Each point is reached from the start by the listed moves, each made 0, 1 or 2 times, or once backwards (-1), plus a little noise. Say if it took an odd or an even number of moves. Then give how often each move was made.
(in the rows, 128 means zero)

Moves:
(1): [129 154 103 160]
(2): [109 150 147 122]
(3): [156 116 154 126]
Start: [124 127 123 142]
Points:
[181 103 175 137] => even (0, 0, 2)
[181 127 150 172] => odd (1, 0, 2)
[ 79 212  64 201] => even (2, 1, -1)
[185 156 122 200] => even (2, 0, 2)
[133 112 194 102] => odd (-1, 1, 1)

Moves:
(1): [135 125 118 130 126 129 112 124 135 137 127 137]
(2): [132 144 123 115 115 118 144 138 136 136 106 103]
(3): [143 134 145 137 138 136 136 125 114 123 120 128]
(4): [107 149 130 139 135 124 122 112 126 131 127 129]
(5): [137 123 122 105 136 113 122 135 133 128 128 134]
(6): [124 110 118 145 135 123 147 125 132 123 121 132]
(7): [142 139 115 140 132 117 134 125 135 142 145 124]
(8): [133 136 114 132 126 132 124 154 105 123 139 128]
(9): [141 131 127 125 137 135 128 126 137 104 128 129]
Start: [143 118 126 138 134 120 122 132 120 129 125 131]
Points:
[146 167 108 116 153  65 139 126 136 150  63 108] => odd (1, 2, 1, 2, 2, 1, 0, 0, 0)
[147 177 132 119 168  65 131  92 149 158 100 118] => even (0, 1, 1, 2, 2, 0, 1, -1, 0)
[190  98 114 129 132 138 144 177 104  91  80 123] => even (1, 1, 1, -1, 0, 1, -1, 1, 1)
[249 129  86  96 147 100 158 221  93 103  80 107] => even (1, 2, 2, -1, 2, 1, 0, 2, 1)
[172  81 103 130 117 107 136 124 170 152  83 129] => even (2, 1, 0, -1, 0, 1, 0, -1, 0)

Moves:
(1): [129 135 133 124 148 129 122 131 137 135 143 128 138 131]
(2): [136 121 134 136 107 132 114 101 130 117 148 104 131 135]
(3): [122 118 143 128 101 135 125 136 108 152 137 138 124 131]
(4): [137 127 109 133 118 117 130 122 132 132 128 126 137 134]
(5): [129 119 132 132 132 118 130 137 121 117 126 141 137 128]
(6): [139 122 126 109 120 136 136 122 127 135 122 138 126 124]
(7): [127 144 113 133 117 119 138 118 111 119 154 143 129 136]
(8): [152 142 126 137 136 137 143 133 129 127 146 136 133 120]
(9): [125 118 143 153 138 141 140 119 136 123 126 137 117 140]
(10): [126 117 117 120 137 131 141 133 115 110 130 121 124 142]
(11): [124 120 132 127 124 132 121 126 141 122 136 145 142 132]
(12): [123 138 137 125 123 132 133 132 113 130 127 134 142 129]
(13): [126 142 129 141 124 128 135 118 118 136 126 121 147  94]
(14): [136 128 134 121 120 123 141 129 144 118 128 131 132 121]
Start: [110 129 121 138 125 121 130 115 124 132 140 128 128 119]
Points:
[104 131 171 193 128 150 160 161  86 200 125 139 119  81] => odd (0, -1, 2, 0, 0, -1, -1, 1, 1, 0, -1, 0, 1, 0)
[ 84 132 178 166 104 125 188 123 128 135  72 169 115 111] => odd (-1, -1, 0, 0, 0, 0, 0, -1, 2, -1, -1, 2, 0, 2)
[153 106 101 151  24 123 181 101 129 153 172 143 148  97] => odd (-1, 0, 2, 2, -1, 0, 0, 1, 0, 1, 1, -1, 1, 2)
[140 104 177 176 100 139 174 130 107  83 249 164 208  72] => odd (1, 1, 2, -1, 2, -1, 0, 2, 0, 2, 2, -1, 2, 2)
[ 94 138 221 241  70 159 104  75  75 129 216 158 230  74] => odd (0, 2, 1, -1, 2, -1, 0, 1, 1, -1, 2, 2, 2, -1)
[137  79  88 116 122 105 208 122 146  69  95 229 180 138] => odd (-1, -1, -1, 2, 2, 2, 0, 0, 1, 1, 2, 1, 0, 1)

Moves:
(1): [131 124 126 140 134 129 133 131 134 120 136 118 126 130 131 134 132 131
 127 111 134 122 109 128 122 132 115]
(2): [115 109 136 107 128 146 130 107 143 145 125 139 123 134 128 130 130 133
 138 141 102 127 136 127 135 135 120]
(3): [135 133 128 123 124 119 129 141 122 132 130 134 121 132 127 133 134 120
 136 137 121 137 129 125 133 130 119]
(4): [121 120 125 120 121 149 133 134 134 135 122 116 129 108 119 149 144 111
 135 143 124 130 122 146 136 133 133]
(5): [143 118 127 139 135 124 119 137 121 131 143 126 136 129 129 124 130 124
 117 116 148 124 130 122 126 121 136]
(6): [125 133 126 131 133 135 129 120 131 127 130 124 124 112 120 134 136 128
 137 134 126 120 121 124 132 117 122]
(7): [121 131 122 110 144 119 129 122 122 132 113 127 134 135 128 134 118 119
 121 125 127 121 122 136 138 110 147]
(8): [130 149 105 128 138 131 125 138 130 112 131 127 140 137 127 130 135 136
 132 107 141 127 134 113 125 132 110]
(9): [128 123 130 123 147 115 133 135 130 141 125 133 121 136 120 136 121 130
 126 136 105 122 123 137 136 138 144]
(10): [123 123 125 125 139 134 133 120 120 137 121 133 147 120 131 146 120 127
 114 141 114 121 130 132 137 126 128]
(11): [137 139 140 122 136 132 132 116 127 124 123 130 130 134 122 114 124 141
 117 135 133 145 143 122 138 130 121]
(12): [121 126 134 128 140 135 145 132 133 128 129 123 149 129 137 119 118 120
 121 139 137 112 134 139 117 116 139]
(13): [118 136 116 129 129 152 144 122 133 110 131 138 128 113 123 111 137 133
 132 118 117 121 115 131 134 124 101]
(14): [131 131 131 116 135 130 122 117 141 127 118 133 127 124 138 130 127 130
 130 136 110 124 131 135 135 123 129]
(15): [122 131 135 123 133 123 114 140 125 135 114 126 118 128 136 125 132 147
 118 125 134 151 154  98 127 134 122]
(16): [124 120 130 124 126 118 126 131 128 111 129 118 129 118 126 128 130 141
 118 130 139 116 120 123 135 129 120]
(17): [130 126 125 132 129 129 138 128 130 121 135 122 136 120 127 133 143 123
 123 124 133 129 133 124 121 124 134]
(18): [117 129 137 117 132 139 135 110 139 147 119 145 132 121 136 149 125 126
 117 121 134 109 153 138 138 119 128]
(19): [117 105 140 131 129 145 117  99 129 114 129 110 115 104 138 117 145 113
 141 116 141 105 128 154 116 139 138]
(20): [150 119 120 115 138 122 135 129 111 131 118 118 129 123 115 126 123 131
 127 129 138 120 115 128 120 121 145]
(21): [130 117 116 136 129 121 129 125 119 134 139 109 129 118 125 123 128 127
 121 135 149 128 141 144 118 116 128]
(22): [130 134 137 121 137 119 113 139 132 121 126 144 137 126 115 132 127 134
 128 121 122 151 132 125 113 121 125]
(23): [127 131 131 139 124 120 117 130 130 143 126 126 134 127 122 126 143 127
 126 131 121 125 117 132 125 140 122]
(24): [120 138 121 115 119 133 140 132 117 144 139 130 125 136 139 136 134 132
 101 154 127 125 135 127 127 129 124]
Start: [119 128 127 131 128 128 135 112 139 104 128 113 138 110 122 133 128 117
 140 125 131 107 131 124 130 130 112]
Points:
[150 173  81 111 232 108 137  89 145  61 125 141 172 111  97 107 125 107
 140  26 155  35 139 169 104  84 178] => even (-1, -1, -1, -1, 1, 0, 1, 2, 2, -1, 0, 0, 1, 1, -1, -1, 1, 1, 1, 1, 0, 1, 0, 0)
[173 202 161  51 170  77  71 173  94 109  62 124 139  75  84 126 124 180
  68 224 132 242 171  35 162  57 104] => even (-1, -1, 1, 1, 1, 2, 1, -1, -1, 0, 2, 0, 0, 2, 2, 1, -1, -1, -1, 1, 0, 2, 0, 1)
[124 120 168  39 249  14  77 146 149 224  53 193 162 160  74 243 136 190
  72 127  26 156 153   8 171 126 137] => odd (1, 2, 1, -1, 1, 1, 2, 0, 2, 1, 0, -1, -1, 0, 2, 1, 2, 1, -1, 1, -1, 2, 2, 0)
[ 98 185  75 130 169 124 204 216 123  62 198 137 146 112 141 171 133 127
  70 134 123  33  36  83 182  71  27] => even (2, -1, 2, 0, 2, 2, 1, 0, 1, 0, -1, 1, 2, 0, 0, 2, -1, 0, -1, -1, -1, 0, -1, 2)

Moves:
(1): [129 131 125 129 118 123 119 118 130 131 131 135 121 121 128 131 133 125
 129 130 133 144 124 143]
(2): [130 136 131 128 135 127 130 135 124 135 141 135 129 129 118 132 132 134
 118 130 134 134 128 126]
(3): [132 142 129 132 132 140 130 114 117 121 125 127 127 122 135 140 120 113
 126 118 123 121 138 125]
(4): [134 134 125 120 112 135 119 125 124 119 144 142 123 128 118 123 132  99
 133 119 123 138 128 144]
(5): [106 120 121 136 137 121 132 133 130 129 132 123 135 113 145 107 133 123
 142 119 128 119 128 141]
(6): [116 115 126 118 132 131 144 148 125 140 126 127 143 122 141 139 135 144
 134 125 152 124 121 119]
(7): [130 131 129 116 126 118 127 116 138 118 118 125 120 121 126 140 120 126
 111 129 121 121 126 136]
(8): [132 120 126 120 129 131 125 136 115 141 129 135 119 136 128 129 131 118
 138 129 134 120 136 127]
(9): [117 135 129 130 130 116 131 123 151 124 123 124 138 144 129 134 134 147
 126 121 128 136 136 129]
(10): [114 122 125 121 128 122 120 136 131 131 121 132 125 132 134 125 141 131
 130 135 130 139 135 131]
(11): [130 137 125 115 124 130 127 130 144 135 124 128 131 113 132 130 138 125
 128 132 124 117 125 122]
(12): [141 125 134 116 127 148 136 132 136 134 128 121 132 108 114 143 151 127
 125 119 138 135 128 129]
(13): [131 132 138 123 128 124 140 127 119 131 122 129 129 130 129 130 123 121
 129 136 133 120 132 115]
(14): [126 133 123 113 131 122 134 125 122 133 134 127 126 128 129 137 140 125
 117 146 133 133 132 127]
(15): [133 131 133 135 122 140 129 134 136 133 126 128 125 137 125 128 139 125
 114 112 139 132 126 111]
(16): [125 128 117 125 127 120 112 139 135 131 133 126 121 118 122 129 135 124
 131 134 128 140 124 131]
(17): [130 105 143 141 125 135 121 130 134 126 124 139 136 147 136 124 119 121
 122 130 124 147 134 129]
(18): [135 125 126 145 117 120 138 133 116 132 135 129 126 128 128 133 129 119
 123 137 113 126 132 140]
(19): [119 122 122 126 120 121 120 129 127 131 127 123 130 134 121 126 129 128
 122 135 119 134 125 130]
(20): [138 134 115 131 130 144 133 135 126 141 125 125 107 121 116 122 132 121
 126 129 126 125 119 135]
(21): [144 131 136 122 118 131 128 136 121 135 127 104 124 120 127 130 138 133
 119 113 122 136 122 148]
(22): [129 122 130 125 137 128 140 130 123 137 124 131 130 129 127 135 139 131
 125 124 130 137 129 117]
(23): [126 124 136 144 141 131 124 139 123 127 123 135 126 132 132 120 131 118
 138 124 130 127 111 127]
(24): [122 135 132 132 136 137 140 133 117 131 138 115 119 119 138 134 126 129
 141 135 119 111 118 133]
Start: [121 133 142 127 143 129 116 128 124 123 131 121 127 141 128 127 119 113
 130 128 135 117 117 127]
Points:
[ 76 143 134  89 157  87 161 151  93 162 159  94 109  46 214 179 210  48
 179 133 141 120  99 189] => even (2, -1, 1, 1, 2, 1, 1, 1, 1, 0, 1, 0, 1, 2, 0, 2, 0, 1, -1, -1, 1, 2, 1, 2)
[ 12 142  63  48 189  36 101 194 211 191 123 141 154  98 143 175 232 184
 115 178 216 147 106 106] => even (1, 2, 0, -1, 1, 2, 1, 1, 2, 1, 2, 0, -1, 2, 0, 2, -1, 0, 1, 0, -1, 0, 1, -1)
[ 49 144 129  71 160  98 123 136 127 120  72 107 159  66 196 124 159  74
 183  76 173  92  96 160] => odd (1, -1, 2, 1, 2, 2, 1, 0, 1, 1, 1, 0, 2, 0, -1, 0, -1, -1, 1, 0, 1, 0, 2, -1)
[136 201 131  66 140 192 184 121 107 161 137  63 121  52 107 216 230  87
  97 100 144 133  82 158] => odd (1, 0, 2, 1, 0, 1, 0, -1, 1, 0, 1, 2, 0, 2, 0, -1, -1, 0, 2, 1, 1, 1, 1, 1)
[ 63  62 150 136 193  83  60 184 139 179 104 220 140 249 154 147 172 162
 152 139 248 246 148  37] => even (2, 1, 0, -1, -1, 1, -1, 2, 1, 2, -1, -1, 0, 0, 1, 2, 1, -1, -1, -1, -1, 2, 1, -1)

Moves:
(1): [129 125 133 128 133 132 142 127 120 120 127 132 118 131 134 128 132 122
 117 121 119 131 131 141 119 116]
(2): [126 128 139 146 138 124 129 125 123 143 120 138 122 128 133 139 138 127
 123 138 127 113 120 134 113 118]
(3): [136 125 115 117 114 133 115 122 140 128 130 125 136 119 124 124 122 127
 136 132 132 131 145 130 135 142]
(4): [118 120 142 130 129 126 125 128 130 127 133 133 129 120 121 138 128 107
 121 135 141 127 138 130 123 139]
(5): [120 131 129 138 133 129 127 120 130 120 121 127 128 125 120 139 118 135
 122 128 125 133 141 120 132 131]
(6): [128 126 120 128 131 129 126 123 125 129 139 140 131 128 121 119 130 129
 129 122 131 143 132 132 125 129]
(7): [123 136 118 139 121 124 129 121 126 126 128 129 116 133 121 134 114 122
 125 119 126 124 125 145 117 124]
(8): [118 137 127 117 124 124 139 120 135 145 121 142 130 135 139 130 143 130
 132 131 114 130 124 146 135 113]
(9): [124 132 128 122 126 126 126 132 120 130 121 119 129 128 131 128 123 133
 127 125 120 129 124 131 130 132]
(10): [126 129 140 137 123 125 130 129 123 124 125 131 128 133 124 134 120 133
 130 125 125 123 127 133 126 131]
(11): [125 133 120 128 125 123 124 128 123 132 133 135 117 136 125 132 124 127
 121 122 120 125 126 138 142 129]
(12): [142 132 138 130 136 127 123 127 129 131 121 124 125 121 128 130 127 126
 134 130 123 129 117 130 131 121]
(13): [118 129 129 111 115 133 130 127 142 144 120 126 141 125 139 124 126 124
 120 114 118 119 132 127 130 137]
(14): [126 140 119 127 124 135 136 117 131 135 125 123 126 129 127 129 119 121
 120 133 130 120 127 148 129 140]
(15): [124 112 128 120 134 130 141 143 118 120 143 123 113 135 113 117 127 128
 132 110 124 127 141 133 129 124]
(16): [134 105 129 123 126 126 128 131 124 134 135 125 128 127 105 151 130 110
 131 118 118 132 121 137 122 136]
(17): [123 152 123 131 127 136 127 132 126 127 112 120 120 133 142 121 123 136
 126 124 127 124 133 113 134 136]
(18): [141 127 131 131 136 132 125 153 121 123 124 125 119 131 118 130 131 147
 122 104 140 131 120 119 124 114]
(19): [131 133 133 131 136 130 124 140 131 123 135 120 127 129 125 126 130 127
 126 137 124 131 129 126 126 129]
(20): [123 137 133 118 126 132 132 130 130 131 134 128 116 129 135 126 127 132
 120 134 131 128 137 116 126 132]
(21): [136 135 120 127 126 139 125 129 129 131 133 125 132 124 132 125 120 128
 129 125 133 134 127 131 130 124]
(22): [111 114 135 106 122 109 136 122 129 130 125 149 143 131 119 121 130 116
 134 135 124 123 150 114 137 129]
(23): [123 128 128 126 134 126 134 129 134 130 127 137 127 129 137 128 127 128
 126 128 126 129 133 131 125 128]
(24): [159 119 135 131 130 114 117 118 130 146 121 110 153 133 132 140 135 130
 139 140 131 139 111 125 131 117]
Start: [118 117 136 114 128 123 139 134 124 117 124 125 135 133 138 115 132 138
 132 137 132 140 121 139 125 144]
Points:
[ 45 130 119 113 160 119 200 159  91 157 124 164   7 165 102 135 102 153
  76  41  85  94 126 187  82 134] => even (-1, 2, -1, -1, 1, 1, 2, 0, 1, -1, 1, 1, 1, 1, 2, 1, 0, 1, -1, 2, -1, 0, 2, -1)
[225 136  61 125 124 155  81 113 118 162 124 113 152 124 172  91 145 161
 167 103 128 192  80 180 137  99] => odd (1, 1, 2, -1, -1, 2, 0, 0, 0, -1, 1, 1, 0, -1, 0, 0, 1, 0, -1, -1, 2, -1, 0, 1)
[146  75 153 110  60  78 114  20 190 180  94 146 213  93  77 229  77  38
 188 200 122 130 132 222 119 185] => even (-1, 0, 2, 1, 1, -1, 2, 1, -1, 2, -1, 2, 0, 1, -1, 2, -1, -1, -1, 0, 1, 1, 1, 1)
[189 128 176 151 124  89 101 102 144 182  65  99 172 121 134 198 108  91
 154 152 176 140  51 175  88 151] => even (-1, 0, 0, 2, -1, 0, 2, 0, 0, 1, -1, 2, 0, 1, -1, 1, 1, 1, -1, 0, 0, 0, 2, 2)

Moves:
(1): [135 125 126 124 123 133 132 125 132 132 138 128 132 126 123 127 124 121
 126 132 128 122 129 133 122 136]
(2): [129 122 128 129 115 134 129 124 131 128 123 123 123 129 134 121 119 134
 121 131 132 132 128 138 122 132]
(3): [138 130 137 123 134 143 138 121 126 132 124 124 137 134 127 133 127 129
 126 124 127 127 125 131 125 128]
(4): [121 135 126 134 126 139 126 138 121 136 128 115 137 119 123 136 125 140
 130 124 125 125 128 119 113 125]
(5): [115 125 125 120 125 134 134 133 121 128 127 136 131 124 136 129 141 127
 130 123 122 127 123 131 130 128]
(6): [124 129 129 129 136 141 130 136 135 123 125 135 120 134 131 130 132 129
 120 130 131 126 124 126 124 129]
(7): [125 128 134 120 131 124 122 125 134 139 122 128 130 124 133 136 130 126
 132 131 128 135 131 128 126 131]
(8): [126 124 137 119 143 135 136 134 126 138 116 130 133 119 128 127 127 130
 126 136 123 126 131 127 133 116]
(9): [132 120 122 124 129 128 128 123 130 126 117 131 131 131 126 138 125 131
 138 134 131 126 137 131 138 135]
(10): [128 126 130 127 133 130 129 127 125 129 124 113 127 131 123 123 125 120
 111 125 132 130 127 133 118 131]
(11): [122 125 130 135 138 125 133 136 133 134 122 129 126 132 131 124 132 138
 133 120 132 126 127 141 132 121]
(12): [127 131 123 123 135 118 135 125 125 129 133 123 126 126 119 130 124 133
 129 127 125 134 126 132 133 134]
(13): [120 124 130 126 132 121 131 128 126 124 133 126 122 121 125 130 132 124
 134 124 142 129 130 124 133 118]
(14): [124 131 127 134 129 133 131 133 132 129 134 131 128 127 125 131 130 124
 121 122 126 130 122 124 137 118]
(15): [129 123 123 139 125 131 128 125 126 127 127 126 127 130 131 119 123 127
 126 127 131 127 128 124 128 136]
(16): [131 119 131 125 130 119 119 128 131 131 117 133 126 128 144 129 123 128
 127 128 136 127 112 128 131 130]
(17): [127 122 135 135 134 131 121 138 126 120 131 132 137 127 130 126 112 133
 126 132 120 126 134 127 131 128]
(18): [128 119 137 125 124 132 136 131 119 133 134 136 130 128 128 141 135 133
 111 128 136 114 119 118 120 123]
(19): [142 139 125 130 125 129 129 122 126 116 135 127 130 128 123 117 144 138
 118 129 135 142 130 123 124 121]
(20): [132 138 119 131 127 124 132 122 121 130 123 150 133 118 133 129 117 132
 135 134 134 135 124 131 124 122]
(21): [129 125 131 133 124 128 123 132 117 128 124 132 123 133 134 133 135 124
 136 142 137 132 126 125 130 128]
(22): [133 132 126 135 131 130 120 121 130 127 128 129 124 125 123 130 130 128
 125 133 114 128 123 128 128 127]
(23): [120 122 117 117 139 130 122 131 128 125 132 129 131 144 127 118 125 126
 124 123 131 135 127 125 125 120]
(24): [128 135 127 124 131 123 130 122 128 131 138 125 128 125 132 128 131 127
 118 131 131 120 126 132 130 132]
Start: [129 123 134 141 122 122 128 131 128 124 126 127 136 120 126 127 117 129
 140 134 123 136 130 133 140 119]
Points:
[130  91 159 170 115 210 119 152 113 103 157 101 131 153 142 106 161 130
   7 119 173 139  76  89  60 110] => odd (1, 1, 1, 1, 1, 2, 1, -1, -1, 2, 0, -1, 1, 1, 2, 1, 1, 2, 2, -1, 1, 1, 1, 0)
[131 107  92 161 100 149  91  99 174 163 117  90 113 138 156 107 105 113
  59 146 140 131  97 169  83 176] => even (2, 2, -1, 1, 0, 1, 2, -1, 1, 2, 1, -1, -1, 1, 2, 1, -1, 0, 0, 0, 0, 2, 1, 2)
[132 126 135 160 113 101 133 133 108 189 126  93 132 122 117 198 130 176
 104 135 151 132  75 146 118 117] => odd (0, 1, 0, 2, -1, -1, 1, -1, 1, 1, 2, 2, -1, 2, -1, 1, -1, 2, 0, 0, 2, 1, 0, 1)
[ 94  61 169 145 163 212  96 224 122 165  99 163 162 125 149 144  72 162
  87 180  91  87  98 112  61  78] => even (2, 1, -1, 2, 0, 2, 0, 2, -1, 0, 1, -1, -1, -1, -1, 1, 2, 2, -1, 0, 1, 2, 2, -1)
[ 96  91 149 227 112 191  92 188 143 109  86 110 132 144 162 123  35 146
 143 123 155 147 119 111 123 119] => even (-1, 2, 1, 2, -1, 2, 0, -1, 0, 0, 0, -1, 1, 2, 2, 1, 2, -1, -1, 0, 1, -1, 0, -1)
